Each row is a point. The last column is the point's height on a tilted bowl or saddle (a function of degree 2), plus a little noise. Along how many of its main directions does it bend up, bend down or stay straight?
In the rows, zero is written as 128.

Points (10 x 3):
[[144 158 112]
 [122 137 134]
 [151 197  50]
 [118 105 134]
 [133 110 138]
 [114 117 135]
 [116  84 122]
 [134 138 131]
 [ 87  79  93]
 [169 125 127]]
Directions: 0 up, 1 down, 1 straight

Points (9 x 3):
[[134 141 135]
 [117 120 132]
 [134 123 120]
 [124 188 202]
 [139 106 115]
 [127 147 141]
 [157  91 103]
 [ 96 137 151]
 [200 105 135]]
Directions: 1 up, 0 down, 1 straight

Points (11 x 3):
[[104 121 105]
 [139 100 104]
 [ 81 119 104]
 [136 126 105]
 [132 138 105]
 [ 79  84 124]
 [128 138 105]
 [114 158  97]
 [107 119 106]
 [ 63 153  75]
 [169 104  94]]
Directions: 1 up, 1 down, 0 straight

Points (16 x 4):
[[128 118 114 111]
 [133 153 123 125]
 [ 98 145 166 152]
 [121 103  69 146]
 [117 124  53 170]
 [159 160  75 164]
 [141 130 108 111]
 [ 96  90 146 154]
 [156 111  73 134]
 [125 149 139 123]
 [147 196  97 212]
 [156 168 125 141]
 [148 157 125 128]
 [116 131 111 120]
 [110 129 132 121]
 [124 134  98 122]]
Directions: 3 up, 0 down, 0 straight

Points (18 x 4):
[[ 81 134 138 155]
 [184 174 147 133]
 [112 126 134 150]
 [128 116 117 149]
 [133 135 153 148]
 [129 112  88 138]
 [ 75 141 136 156]
 [ 73 153 114 152]
 [135  85 109 151]
 [102 156 141 151]
 [135  98  99 144]
 [137 138  98 151]
 [124 141 105 147]
 [ 83  96 187 191]
 [ 91 149 181 157]
 [148  97 121 162]
 [170 123  98 168]
 [116  88 129 154]]
Directions: 2 up, 1 down, 0 straight

Points (26 x 5):
[[170 147 126  89 154]
 [160 134 131 135 138]
 [105 170 144  90 170]
 [ 72 165 102 136 158]
 [158 167 149 114 137]
 [154 115 136 120 135]
 [155 105  55 145  97]
 [131 115 122 100 144]
 [134 117 111 111 137]
 [152 112  75 140 118]
 [104 145 152 149 161]
 [145 164 124 125 145]
 [189  93 129 131 164]
 [178 140  74 126 143]
 [107  87 132 152 188]
 [107 156  90  91 125]
 [137 130 117 185 166]
 [124 132 105 109 131]
 [140  97 146 110 145]
 [123 188  97 138 148]
 [141 139 176 140 105]
 [127 163 130  97 150]
 [123 179 126 178 181]
 [101 147 117  91 155]
 [137 116  79 174 128]
 [108 106 133 162 176]]
Directions: 3 up, 1 down, 0 straight

Points (24 x 5):
[[123 156 169 147  90]
 [138  77 136 126 118]
 [144 178 126  89  79]
 [103 104 103 130 105]
 [179 125  94 152 146]
 [144 141 112 109 117]
 [110 164  55 167  82]
 [128  85 181 109 156]
 [127  94 124 151 101]
 [ 94 108  83 125 100]
 [144  88 116  80 104]
 [119 137 118 138 104]
 [132 163 156 123  95]
 [ 97 134 110 100 108]
 [132 147 151 174  82]
 [147 149 126 116 116]
 [148 149 146  81  93]
 [173 167 117 155 143]
 [169 106  99 105 121]
 [100 109 109 126 110]
 [ 84 140 103 129  95]
 [109  57 170 129 151]
 [133 174 117 139  97]
 [102 116 149 141 114]]
Directions: 1 up, 2 down, 1 straight

Points (23 x 5):
[[144  99 132 190 123]
 [137 118  93 116 155]
 [165 115 110 131 153]
 [ 96 122  77 114 114]
 [115 139 113 101 142]
 [162 135 143 129 150]
 [ 93 140  95  99 108]
 [122 131 199 126 161]
 [ 78 135 160 159 170]
 [154 145 187 173 126]
 [125 124 156 160 140]
 [202 148 124  92 218]
 [141  61 135 135 117]
 [171 103 149 142 117]
 [103 109 108  60 124]
 [ 88 161 152 126 162]
 [103 122 102 135 130]
 [113 119 117 140 138]
 [165 112 119 118 161]
 [126 135  70 118 125]
 [144 125 162 112 155]
 [104 129 117 128 134]
 [143  99 125  95 157]]
Directions: 2 up, 2 down, 0 straight

Points (38 x 7):
[[123  45 150 142 141 121 162]
 [ 98 117 125  99 167  96 130]
 [135 102 107 190 151  95 168]
 [179 146 198 105 119  93 173]
 [157 108 148 103 173  83 139]
 [137 128 162  78 131 127 163]
 [117  71 127 143  84 160 131]
 [139 167 162 129 173 118 141]
 [ 89 150 122 105  99 145 133]
 [104 132 184  86 131 134 172]
 [130  81 149 107 102 113 135]
 [174  79 104 130 157 125 181]
 [149 138 131  89 140 146 153]
 [130 130  99 143 142 148 127]
 [122 158 125 127 130 135 131]
 [115 155  73 124 177 111 115]
 [ 98 115 132 156  77 132 134]
 [130 104  90 127 156 124 142]
 [111  84 116 152 114 159 142]
 [111  95 154  82  92 184 151]
 [112 138  92 105 123 166 109]
 [126 107 126 142 128 114 135]
 [169 153  99 162 166 135 164]
 [102 140 120 159 180 146 114]
 [145 138  93 108 129 124 144]
 [117 104  70 163 122 154 139]
 [133 154  87 158 160 171 121]
 [149 153  86 137 168 131 136]
 [157 119 119 131 107 140 136]
 [166 130 119 121  97 110 146]
 [194 136 129 100 148 136 191]
 [175 162 181 117 116 152 196]
 [165 109 140 146 137 126 150]
 [155  92 121 166 184 144 173]
 [134 106 142 182 108 145 155]
 [101 162 101 135 117 129 126]
 [176 111  99 166 104 114 162]
 [116  83 128  71 127 122 163]]
Directions: 4 up, 2 down, 0 straight

Points (47 x 7):
[[135 109 127 164 106 145 158]
 [128 116  71 102 136 100 147]
 [136  70  82 131  98 122 142]
 [147 170 134 141 130 114 143]
 [138 138 161  87  74 132 188]
 [114 172 144 122 122 150 146]
 [158 126 171 121 143  73 138]
 [132 118 138  71 150  79 126]
 [137 112  48 150 153 125 150]
 [ 73 125 145 161  84  48 166]
 [119 143 126 132 145 156 147]
 [129 133 110 171 136 116 135]
 [ 69 109 173 171 106  69 165]
 [ 84 170 123 139  91 144 154]
 [129 163 121 138 136 134 140]
 [139 100 136 135 123 128 149]
 [ 69 140  95 145 119 150 159]
 [152 139 108 141 129 120 145]
 [110 126 112 115 122  99 141]
 [149 119 116 121  93 113 158]
 [156 114 123 118 171 166 156]
 [110  79 182 168 150  88 112]
 [109 103  92 177 114 122 137]
 [150 159 132 145 158 152 144]
 [107  96 171 111 125  99 139]
 [139 134 119 126 137 125 145]
 [188 107 111  89 140 170 169]
 [ 98 115 209  99 141 133 162]
 [168 147 111 126 151 145 154]
 [136 145 143 109 136 106 146]
 [129 137 119 178 153  98 128]
 [176 116 121 182 138 122 156]
 [112 103 143 171 183 130 117]
 [129 115 173 161 151  91 130]
 [133 118  90  93 129 161 160]
 [ 54  95 109 157 157 163 158]
 [117 175 134 139 121 139 139]
 [140 109 157 146 101 158 179]
 [111 119 118 113 155  98 131]
 [143  89 160 142 125 123 154]
 [ 97 147 143 151 110 107 153]
 [ 96 121 161 145 106 149 175]
 [159  95 103 108 107 129 153]
 [ 88 141  83  97 177 152 195]
 [175 113  84 126  89 177 154]
 [ 41 148 123 135 117 143 182]
 [142 122 122 154 106 126 153]]
Directions: 2 up, 1 down, 3 straight

Points (75 x 9):
[[129  93  93  90 112 119  71  78 138]
 [ 78 124 120  82 139 159 142 135 142]
 [119 153 173 147 172 166 138 116 181]
 [124 152 111  73 137 150 115 134 112]
 [138 103 168 144 109 116  95 141 127]
 [109 115 113 167 132 141 153 180 156]
 [183  92  93 143 108 107 131 113 138]
 [103 116 111 112 125  84 172 158 153]
 [187 141  95 104  94 130 123  90 122]
 [185 171 108 180 175 155  70 176 175]
 [151 158 126 130 119 142 117 164 129]
 [113  94 136 107 181 161 158 155 146]
 [141 140 108 125 141 146 119 100 141]
 [135 154 158 144 124 101 133 104 160]
 [155 168 119 139 144  65 105 149 168]
 [121 130 155 173  68  54 138 161 157]
 [ 93 173  98 114 154  90 155 151 164]
 [117 121 133 131  91 118 110 123 112]
 [184 175 138 138 144 139 100  91 182]
 [122  74 140 169  78 121 124 139 116]
 [104 133 145 157 132 162 111 122 142]
 [149 163 168 142 164 122 108 113 166]
 [133 148 142 163 113 123 123 118 141]
 [132 132  99  88 112  94 177 172 152]
 [126 141 144 189 115 111 134 127 155]
 [113 133 166 127 149  91 115 147 123]
 [130 148 124 166 135 129 100 155 137]
 [119 199  68 130  85 157 152  97 145]
 [136 114 133 152 165 117 149 132 166]
 [135 123 133 184 100 104  93 101 134]
 [145 111 162 104 128 123 145  93 164]
 [ 98 164 133 113  89  93 183  59 179]
 [131  48 116 149 123  84 128 127 154]
 [ 96 118 129 151 143 147 110 122 137]
 [115 157  57 141 132 152 109 122 139]
 [122 160 138 149 147 149 107 174 128]
 [ 72 154 119 115 180 132 157 115 178]
 [130 130  95 175 143 145 128 171 152]
 [111 115  91 167 152 105 116 128 152]
 [ 80 100 114 132 171 139 103 162 105]
 [162 173 127 138 118 135 167 117 169]
 [ 95  79  95 152 103 145 121 123 129]
 [104 162 150 185 118 115 128 119 162]
 [140 117 109 115  88  93 137 187 133]
 [105 147 166 117 128 118 119 147 125]
 [152 142 137  88 146 107 162 134 160]
 [ 95 114  93 147 105 108 130 115 127]
 [125 120 104 134 155 122 125  66 176]
 [150 146 119 141 132 135 122 143 134]
 [141 116 110 140 121 127 148 116 136]
 [165 133 129 119 127 113  79 106 140]
 [146 117 109 152 124 134 165 117 150]
 [160 176 104  74 108 125 129 168 129]
 [137 159  82 186 125  83 128 131 180]
 [137 148 180 114 106 131 150 117 161]
 [153 118 116 128 197 110 103  91 180]
 [114  69 141 180 167  73 138 112 194]
 [166 146 100 149 124 125 143 124 146]
 [ 97 147 154 134 136 110  97 128 123]
 [149  74 116  81  91 142 123 126 123]
 [194 143 153 152  57 111 101 111 132]
 [129 140 158 118 131 167 116  88 157]
 [139 181 136  88 146 137  98 179 100]
 [144 129 170 140 142 117 156 134 169]
 [144 167  96 120 150 181 129  95 161]
 [142 136 125 163 134 177  79 139 141]
 [110 137 166 144 138 150 148  76 184]
 [156 137 107 111  79  84 137 150 131]
 [128 126 177 129 120 130  75  80 149]
 [119 112 125 138  86 103 160 147 129]
 [142  75 113 109 179 110 138 168 128]
 [162 135 111 160 108 135 176  65 151]
 [153 122  98 174 119  90 121 155 154]
 [119  86  92  75 180  72 144 120 157]
 [118  62 109 140 141 116  99  92 158]]
Directions: 6 up, 1 down, 1 straight

Points (74 x 9):
[[147 151 142 133 117 113 112 137 124]
 [163 123 147  86 106 102 141 103 125]
 [178 162 173 147 131  88 156 123  95]
 [ 92 137 148 108 148  53  76 178  70]
 [113 111  83 147 136 140 141 113 118]
 [139 114 144  83 141 123 120 102 142]
 [121 127 118 117 166 126 121 158 124]
 [104 153 156 116 157 124 140 114 105]
 [124 172 146 123 101 157 129  84 104]
 [ 79 115 162  94 121 113 141  70  90]
 [153 121  96 101 112 149  93 145 122]
 [112 111 147 157 175 145 150 101  95]
 [154 115  89 140 125 112 181 152 104]
 [166 137 116 158 103 115 153 118 119]
 [138  76 127 144 114 156 185 101  84]
 [105 136 162 125 154  97  94  73  96]
 [132  94 128 105  96 135 164 167 108]
 [133 155 162 107 133 159 110 140 107]
 [143 129 149 104 128 142 171 102 116]
 [128 170 175 157  84 137 132 127 108]
 [188 140 117 140 109  90 137  85 142]
 [ 99 122 145 136 116 134 166 121  93]
 [131 121 174 117 138 133 127 107 110]
 [150 112 122 188 124 135 126 102 124]
 [ 91 118 141 160 118 110 169 117  68]
 [143 141 101 146 142 100 181 110 115]
 [ 95 120 154 162 159  72 121 174  74]
 [109 139 143 131 168 135 136  96 111]
 [ 64 132 184 119 136 115 182 160  68]
 [155 100 183  74 119 164 143 157 114]
 [191 143 105 127 125 131 130 188 113]
 [153 124 118 180 161 134 181 107 103]
 [ 87 155 153  81 149 142 133 136 107]
 [159 177 121 120 108 141  87 136 119]
 [180 131 111 138 129 119 169 148 117]
 [128 106  94 142 136 162 126  84 122]
 [111 154  99 162 125 118 111 130 124]
 [198 104 111 111 115 112 101 140 147]
 [125 123 129  82 144  82 137  83 147]
 [135 126 140 177 115 133 116 115 117]
 [166 116 116  99 132 104 164 143 137]
 [174 137 121 129 161 155 126  96 141]
 [164 133 142 150 180 113  87 131 151]
 [105  98 127 117 110 136 139 103 112]
 [ 99 178 103 173 121  91 108 102 116]
 [152  63 140 138 106 136 122 162  98]
 [143 125 154 106 138 127 140 105 126]
 [160  98 165  92 143  92  98 139 129]
 [134 156 122 138 149 138 147 169 110]
 [ 94 158 130 104 100  98 128  95  90]
 [ 80 123  79 174 134  85 137 117  82]
 [147  33 100 116  56 114 133 124  80]
 [158 118  83  94 157  85  97 102 199]
 [ 98  87 164 191 137 135 145 117  55]
 [ 81 137  78 113  90 125 138 127  87]
 [107 116 148  95 146 126 108 120 121]
 [105 205 119 202 131 151 144 138 127]
 [153 154 120 132 124 129 126 112 135]
 [135 137  89 120 131 135 130 122 135]
 [ 93 135 159 113 132  97 148 110  93]
 [153 106 124 102 122  66 121 161 130]
 [125 127 106 150 120  98 119 206  96]
 [145 140 189 107 185 151 148 119  89]
 [155  95 114 133  82 118 165 147  92]
 [141 185  90  71 125 118 175  71 110]
 [150 104 138  54 143 111 123 111 165]
 [147 143 118  93 168 126 187 131 120]
 [ 75 112 135  83  91 124 170 141 110]
 [170 114 164  98 137 166 139 137 109]
 [123 161  67 160 136 123 120  81 144]
 [ 91  89 114 105 121  98 111 160 107]
 [ 78 120  81  93 164 119 133 124 121]
 [117 120 119 122 128 141 178  89 107]
 [124  92 127 105 132 136  59  92 108]]
Directions: 2 up, 6 down, 0 straight

Points (76 x 9):
[[138 114 117 110 146 102 123 140 135]
 [156  82 114 103 130 179  98 105  98]
 [158 106 128 184 142 167 163 179  56]
 [104 161  92 103 123 143 149 121 119]
 [127  53  77 146 140  73 128 124  74]
 [ 96 106 129 131 161 117 108 150 130]
 [141 157  96 124 143 161 151 138 115]
 [161 106 133 142 165 116  90  69 183]
 [143  64 126 143 140 146 145 147  89]
 [ 33 109 137  69 132  91 124 122  71]
 [121 119 142 103 108 110 111 141 121]
 [118 112 108 141 126 143  57 125 144]
 [127 147 128 154  70 154 184  90  80]
 [124 120 146 106 130 119 133 152 124]
 [117 163 119 153 136 125 125 128 134]
 [169 111 152 117 157 107  75 111 177]
 [151  94  98 146 172 177 126 116  94]
 [146 197  86 135 108 145  92  99  96]
 [ 94 105 132  82 161 136 121 146 120]
 [117 151 157 103  94 121 123 194  98]
 [127 136 125 166 139 151 149 134 118]
 [100 106 128 115 109 120 145 138 107]
 [126  78 137 158  85  84 107 152  96]
 [184 118 100 120 108 120 143 155 114]
 [143 144 103 123 117 142 154 142 109]
 [128 109 143  69 131 179 121 112  96]
 [ 90  73 185 179 132 127 111 134 135]
 [102 149  98 120 119 117  79 110 132]
 [132 101 175 134 123 139  43 111 168]
 [157 134 148 125 173 149 109 154 137]
 [150  86 125 121 102 121 205 133  54]
 [127  86  98  75 150 173 129  72  70]
 [119 162 170 116 141 128 124 142 130]
 [187 163 135 119 126 149  93 176 108]
 [116 119 102 157 138 140  92 109 147]
 [104 166 149 159 142 116 154 123 137]
 [106 137 118  88 131 121  88 173 121]
 [ 91 104 179 134 110 142  72 125 161]
 [154 126 189 131  80 124  83 123 126]
 [ 62 138 136  94  96 118 101 128 120]
 [117 148 132 116 160 148 157  78 139]
 [116 133 103  94 128 111 113 107 121]
 [104 143 138 133 190 133 168 158 124]
 [221 126 126 107 145 115 116 122 163]
 [137 101 116 126 117 141 119 142 120]
 [152 134 186 167  70 159 122 141  92]
 [116 104 116 133 132 171 121 121 123]
 [112 124 141 119 149 117 155  89 136]
 [128  52 105 111  93 144 127 140  85]
 [171 106 125 154 160 127 145 134 125]
 [134 143 167 123 157 102 110  77 179]
 [133  75 109 162 142 123  86 109 136]
 [122 116 118 119 127 150 135 122 122]
 [136 124 152 111 131 121 178  86 105]
 [111 109 172 113 101 144 114 113 130]
 [151 112 160  98 156 135 144 163 132]
 [ 98 151 126 146 156 139 158 134 134]
 [ 82 137  68 142  68 139 114 156 119]
 [128 103 135 165 131 135 140 119 123]
 [117 121 128 126 122 142 177 114 101]
 [108 121 103  83 163 156 140 130 118]
 [ 82  66 181  89 189 152  71 157 101]
 [172 120 162 154 112 128 156 127 103]
 [ 84  86 157 118 118  94 130 130 106]
 [ 90 132 148 108 109  67 148  78  94]
 [ 89 184 183 153 170 151 144 104 178]
 [128 176 117 133 122 138 158 128 113]
 [110 117  99  96 170 133 117  86 134]
 [105 144 165 167 150 158 141 138 136]
 [144 122 120  55 120 134 122 110 104]
 [156  98 146 131 111 135 142  95 113]
 [113  60  89 122 142 157 107 125  95]
 [131 119 162 102  76 178 143 139  90]
 [ 84 161 117 145  99 149  85 147 147]
 [134 163 138 128 162 124 180 169 114]
 [ 79 137 110 129 113 144 138 143 132]]
Directions: 2 up, 5 down, 1 straight
